Rows are points. Each copy is the shape, with its points in the same order, turned, moved and blurred by noise. Is it also mirrored, or only turned?

Shape, 8 rows:
array([[-0.52,  0.01],
       [-0.25, -0.33],
       [ 0.19,  0.27],
       [ 0.36,  0.26],
       [ 0.38,  0.07],
       [-0.53, -0.49],
       [ 0.14, -0.11],
       [-0.25,  0.10]])
Copy 1 (8 x 2):
array([[-0.48,  0.12],
       [-0.34, -0.27],
       [ 0.25,  0.18],
       [ 0.36,  0.12],
       [ 0.35, -0.08],
       [-0.72, -0.30],
       [ 0.08, -0.13],
       [-0.22,  0.12]])
Copy 1 is: only turned
Copy 2:
array([[-0.50,  0.07],
       [-0.36, -0.34],
       [ 0.26,  0.05],
       [ 0.41, -0.01],
       [ 0.37, -0.19],
       [-0.66, -0.40],
       [ 0.07, -0.27],
       [-0.20,  0.06]])
Copy 2 is: only turned
Copy 3, 8 rows:
array([[-0.46, -0.24],
       [-0.35,  0.18],
       [ 0.30, -0.24],
       [ 0.43, -0.19],
       [ 0.37,  0.02],
       [-0.68,  0.21],
       [ 0.10,  0.10],
       [-0.18, -0.23]])
Copy 3 is: mirrored

Shape (9 x 3):
array([[ 0.20,  0.38,  0.36],
       [ 0.11, -0.03,  0.53],
       [ 0.03, -0.16,  0.11],
       [ 0.07,  0.19,  0.17],
       [ 0.18, -0.35, -0.11],
       [-0.65, -0.39, -0.49],
       [ 0.12, -0.36, -0.29],
       [-0.30, -0.36, -0.47],
       [-0.27,  0.16, -0.30]])
Copy 1 (9 x 3):
array([[ 0.18,  0.04,  0.57],
       [ 0.34, -0.30,  0.26],
       [-0.11, -0.09, -0.06],
       [ 0.09,  0.01,  0.29],
       [-0.23, -0.26, -0.17],
       [-0.23,  0.39, -0.79],
       [-0.35, -0.10, -0.25],
       [-0.44,  0.18, -0.61],
       [-0.21,  0.52, -0.09]])
Copy 1 is: mirrored
Copy 2 (9 x 3):
array([[ 0.59, -0.01,  0.15],
       [ 0.30,  0.03,  0.47],
       [ 0.00,  0.05,  0.15],
       [ 0.30,  0.01,  0.07],
       [-0.22,  0.25,  0.05],
       [-0.67, -0.48, -0.26],
       [-0.33,  0.23, -0.10],
       [-0.55, -0.16, -0.26],
       [-0.01, -0.29, -0.34]])
Copy 2 is: mirrored

Shape:
array([[ 0.08, -0.22,  0.47,  0.25],
       [-0.17,  0.08,  0.57,  0.12],
       [-0.24,  0.14, -0.17,  0.00],
       [-0.53,  0.13, -0.27, -0.36],
       [ 0.44, -0.35,  0.22, -0.15],
       [-0.21,  0.23,  0.29,  0.10],
       [-0.57,  0.01, -0.01,  0.09],
       [ 0.38,  0.04,  0.52, -0.07],
       [-0.35, -0.28, -0.39,  0.41],
       [ 0.26,  0.60,  0.11, -0.04]])
Copy 1, 10 rows:
array([[-0.20, -0.34,  0.57, -0.16],
       [-0.31, -0.09,  0.45, -0.47],
       [-0.07,  0.27,  0.01, -0.07],
       [-0.04,  0.31, -0.36, -0.29],
       [ 0.41, -0.44,  0.45, -0.11],
       [-0.24,  0.16,  0.33, -0.35],
       [-0.41,  0.12, -0.11, -0.17],
       [ 0.19, -0.19,  0.71, -0.41],
       [-0.34,  0.01, -0.10,  0.45],
       [ 0.23,  0.51,  0.56, -0.34]])
Copy 1 is: only turned
Copy 2, 10 rows:
array([[ 0.15, -0.12,  0.59,  0.13],
       [-0.05,  0.03,  0.47,  0.41],
       [-0.32,  0.03,  0.00, -0.08],
       [-0.53, -0.11, -0.38,  0.06],
       [ 0.49, -0.37,  0.16, -0.03],
       [-0.21,  0.19,  0.18,  0.27],
       [-0.54, -0.07,  0.18,  0.01],
       [ 0.42,  0.05,  0.26,  0.34],
       [-0.47, -0.18,  0.30, -0.52],
       [ 0.21,  0.52, -0.09,  0.13]])
Copy 2 is: mirrored
